Each row of a before or after table is a point. The points were changed in one or more steps. Then noise was added and the rows were shuffled. The steps act on how far a point lies along the listed directions, d1 being the first. Write out the steps. A step turns or swaps two directions, mirrors them in a line or flattens them onto one, adds a multiple of one to another, or multiplies one. Angles are multiples of 10 degrees, from the lower direction toward the higher: turns from -170 to 170, lines from 10 to 170 but not 90. Use the fewest steps. Two steps may share a direction if one is a turn and the other turns, adds or multiplies; they go together, in the order done. Otherwise the lowest direction goes first.

Directions:
(1):  0.50 -0.12  0.54
(2): -0.24  0.61  0.35
(3): -0.50 -0.41  0.37
Before (13 x 3):
0: -0.88 -1.14  0.91
1:  0.39 -0.23  0.01
2:  0.48 -0.16 -0.06
3: -0.02 -0.15  0.29
4:  0.52 -0.20  0.04
5:  0.44 -0.25  0.02
6: -0.04 -0.45 -0.03
7:  0.14 -0.53  0.27
8: -0.19 -0.23 -0.36
9: -0.53  0.89  0.68
10:  0.10 -0.04  0.48
11:  0.33 -0.22  0.23
12:  0.55 -0.19 -0.09
After (13 x 3):
0:  0.27 -0.23  0.06
1:  0.81  0.72 -0.61
2:  0.03 -0.11  0.54
3:  0.18 -0.19  0.34
4:  0.14 -0.51  0.24
5: -0.05 -0.43  0.01
6:  0.52 -0.08  0.10
7: -0.38 -0.21 -0.18
8: -0.09 -0.08  0.49
9: -0.16 -0.09  0.56
10: -0.09 -0.19  0.42
11:  0.81 -1.38 -0.62
12: -0.01 -0.17  0.40
Steps: mirror d2 and d3 in the line at 140 degrees

Directions:
(1):  0.15  0.83 -0.04  0.06 -0.17  0.23  0.36 -0.34  0.78
(2):  0.40  0.58  0.47  0.67 -0.04 -0.12  0.11  0.18 -0.66
(3): -0.46  0.46 -0.41 -0.10  0.28 -0.97  0.11  0.14 -0.05
Before:
0: -0.25 -0.12 -0.21  0.03  0.09 -0.38 -0.04 -0.07 -0.24
1:  0.18  0.26  0.40  0.04  0.03 -0.46 -0.17  0.08 -0.61
2: -0.02 -0.22  0.14 -0.05  0.03 -0.32 -0.33  0.51 -0.65
3: -0.22  1.12 -0.46  0.02 -0.10 -0.07  0.20 -0.24  0.84
4: -0.06 -1.30 -0.11 -0.73 -0.26  0.80 -0.55 -0.25  0.44
5:  0.01  0.23 -0.47 -0.41  0.23  0.00 -0.07 -0.17  0.10
6: -0.12 -0.62 -0.01 -0.06  0.22 -0.19  0.01 -0.04 -0.28
7: -0.33 -0.99  0.16 -0.31 -0.04  0.56 -0.36 -0.10 -0.16
8: -0.20 -0.70 -0.21 -0.74  0.13  0.22 -0.06 -0.09  0.41
9: -0.18 -0.69 -0.07 -0.53 -0.03  0.90 -0.07 -0.21  0.55
10: -0.12  1.35 -0.09  0.00 -0.08 -0.17  0.73 -0.35  0.59
11:  0.10 -1.05 -0.37  0.14  0.16 -0.85 -0.39  0.20 -0.82
After, 12 rows:
0:  0.43  0.03  0.70  0.53 -0.06  0.63  0.01  0.17 -0.72
1: -0.28 -0.52 -0.16 -0.54  0.03 -0.20 -0.35  0.33 -0.09
2:  0.39 -0.01  0.54  0.29  0.09 -0.03  0.04  0.31 -0.83
3: -0.12  1.37 -0.08  0.02 -0.08 -0.18  0.72 -0.33  0.60
4:  0.69 -0.45  0.84  0.55 -0.29  0.48 -0.47  0.22 -1.13
5: -0.06 -1.19 -0.54 -0.10  0.17 -0.79 -0.40  0.10 -0.51
6: -0.23 -0.20 -0.13 -0.73  0.03 -0.26 -0.23 -0.20  0.29
7:  0.01  1.36 -0.17  0.40 -0.11 -0.17  0.22 -0.10  0.37
8: -0.25 -0.10 -0.23  0.02  0.12 -0.41 -0.06 -0.10 -0.23
9: -0.04 -0.63  0.56  0.22 -0.03  0.42 -0.32  0.10 -0.81
10:  0.23  0.47 -0.18 -0.03  0.25 -0.09 -0.05 -0.04 -0.38
11: -0.05 -0.57  0.05  0.00  0.19 -0.20  0.01  0.00 -0.37
Steps: mirror d1 and d2 in the line at 10 degrees

Directions:
(1): -0.03 -0.29  0.40 -0.59  0.69 -0.67  0.38 -0.07 -0.55 -0.09  0.27  0.54  0.43 -0.22
(2):  0.26 -0.26 -0.61 -0.13  0.33 -0.01 -0.22  0.41 -0.69  0.10 -0.26  0.07 -1.02 -0.33
(3): -0.05  0.20 -0.27 -0.13 -0.63 -0.61 -0.02 -0.36 -0.37  0.10 -0.46  0.52 -0.12  0.95
(4):  0.03 -0.16 -0.17 -0.26 -0.61  0.44  0.65  0.67 -0.68 -0.17  0.47 -0.34  0.31  0.31
Before (8 x 14):
0: -0.01 -0.03 -0.58 -0.16  0.71 -0.28 -0.21  0.32 -0.71 -0.04 -0.17  0.49 -0.77 -0.32
1:  0.06 -0.19  0.55 -0.17  0.49 -0.44  0.29 -0.11 -0.20  0.11  0.29  0.43  1.07 -0.19
2: -0.02 -0.14  0.32  0.52  0.57 -0.31 -0.54 -0.89  0.58 -0.03 -0.28 -0.04 -0.09  0.11
3: -0.13  0.62  0.18  0.47  0.29  0.14 -1.10 -0.48  1.02  0.18 -0.72 -0.10 -0.36 -0.05
4:  0.12 -0.33 -0.52 -0.40  0.44 -0.63 -0.28 -0.03 -0.71  0.15 -0.33  0.68 -0.65 -0.09
5: -0.26  0.46  0.57  0.08 -0.66  0.25  0.29 -0.42  0.81 -0.11 -0.17 -0.22  0.82  0.58
6: -0.08 -0.20  0.12 -0.06 -0.01 -0.52  0.32 -0.17 -0.39  0.09 -0.15  0.38  0.24  0.00
7: -0.29  0.44 -0.13  0.70 -0.32  0.59 -0.20  0.30  0.56 -0.05  0.13 -0.94 -0.06 -0.27
After, 8 rows:
0:  0.04 -0.18 -0.19  0.37 -0.31  0.40  0.16  0.33 -0.06  0.07 -0.05 -0.37 -0.12 -0.28
1: -0.01 -0.10  0.14  0.74  0.30  0.10 -0.60 -0.72  0.73 -0.04 -0.27 -0.37 -0.27  0.12
2: -0.45  0.31  0.52 -0.07  0.48 -1.05  0.06 -0.51  0.02 -0.04  0.01  0.38  0.57  0.00
3:  0.19 -0.19 -0.94  0.09 -0.29  0.29 -0.41  0.39 -0.39  0.15 -0.38 -0.05 -0.99  0.02
4: -0.13  0.51  0.41  0.21  0.73 -0.27 -1.04 -0.61  0.88  0.15 -0.66  0.21 -0.19 -0.19
5:  0.15  0.13 -0.09  0.53 -0.74  0.77  0.08  0.38  0.22  0.13  0.16 -0.52  0.62  0.21
6: -0.14  0.05  0.87 -0.15  0.57  0.34  0.32 -0.12  0.74 -0.18  0.25 -0.32  0.76 -0.64
7: -0.06  0.24 -0.90  0.14 -0.22 -0.01 -0.30  0.27 -0.55 -0.01 -0.40  0.26 -0.87  0.39
Steps: mirror d1 and d4 in the line at 70 degrees; mirror d2 and d3 in the line at 20 degrees
